Each row is a point. The last column is the point's height on a tilted bowl or saddle (a function of degree 2), plus a little noise. Count its main directions that bend up, bend down and stay straight.
In the rows, zero is written as 128.

Points, 10 rows:
[[177 116 156]
 [179  99 186]
 [ 87  32  43]
 [ 93 214 154]
 [102 110 103]
 [126 184  96]
 [111 120 106]
 [108 158 112]
 [135 151 105]
 [ 82  74  69]]
Directions: 1 up, 1 down, 0 straight

Points:
[[141 123 127]
 [142 101 115]
 [177 249  21]
 [121 144 137]
 [120  88 113]
 [164  89  89]
 [166 138 107]
 [ 99  99 123]
 [196 127  75]]
Directions: 0 up, 2 down, 0 straight

Points:
[[143 157 130]
 [ 85  91 100]
 [107 198 103]
 [144  94 125]
 [112 127 125]
 [159  82 118]
 [  7 128   7]
 [144 125 131]
 [ 56 108  77]
 [103  98 115]
 [144  87 122]
 [121 112 126]]
Directions: 0 up, 2 down, 0 straight

Points, 17 rows:
[[ 51  98  94  53]
 [139  26 146  54]
 [185  89 103 114]
 [ 37 123 114  39]
 [157  72  90 103]
 [ 90 122  99  87]
 [176  81  98 108]
 [140 157 176 137]
 [ 72  97 103  74]
 [ 77 156 110  73]
 [216  93 100 113]
 [117 167 132 118]
 [115 143  66  99]
 [105 107 214 103]
 [190 147 170 143]
 [167  75 144  94]
 [124  94  93 105]]
Directions: 0 up, 1 down, 2 straight

Points (18 x 4):
[[119 235  81 241]
 [222 155 198  93]
 [170  98  97  62]
 [ 91  93 183 149]
 [144 114 167 108]
 [ 92 122  79 131]
 [ 85 157 133 164]
 [ 78 148 127 160]
 [142 162 131 132]
 [156 216 211 180]
 [167 149 200 131]
 [120 141 110 127]
 [115 107  98 102]
 [154  61  95  44]
 [124 143  96 131]
 [137 128 168 123]
 [ 97 137  81 142]
 [ 57  58 178 161]]
Directions: 1 up, 0 down, 2 straight

Points, 21 rows:
[[145 192 130 177  81]
 [127  30 133  82  82]
 [176 145 187 121  92]
 [ 37 126 114 116  93]
 [101 240 148 101  50]
 [ 17 108 137 167  72]
 [140 113 128 178 107]
 [ 83 119 135 133 116]
 [ 70 122  89  85  96]
 [ 93 160 137 189  91]
 [122 149  36 147  70]
 [182  86  97 137  97]
 [117  73 131 130 115]
 [140 166 187 219  56]
 [ 81 138  68 170  81]
 [178 134  54 112  79]
 [ 93  69 166 106 106]
 [190  91  95  89  85]
 [123  85 149 159 111]
 [118 159  87 129 103]
 [186 130  79  81  80]]
Directions: 0 up, 4 down, 0 straight

Points, 26 rows:
[[ 63 125 129 111  84]
 [ 26 107 111  77  42]
 [130 152 146 192  89]
 [145  92   7  82 100]
 [ 77 191 145 176  69]
 [ 32  96  85 217  11]
 [109 175 193 126 127]
 [ 98 152 133 122 112]
 [132 174 116 168  99]
 [ 85 166 182 131 108]
 [109 131  69 152  89]
 [114 146 181 114 125]
 [180 140  83 160 129]
 [111 169 137  92 129]
 [130 161 195 149 125]
 [ 97 108 125 102 102]
 [138 134  91 191  84]
 [114  59  83 103  93]
 [ 74 192  74 129  67]
 [175  81 112 171 128]
 [116 107 174 219  59]
 [ 90 101 116  83  90]
 [189 133 100 184 121]
 [116 146 108 155 103]
 [162  93  98 159 127]
 [ 83 128 123 157  85]]
Directions: 0 up, 2 down, 2 straight
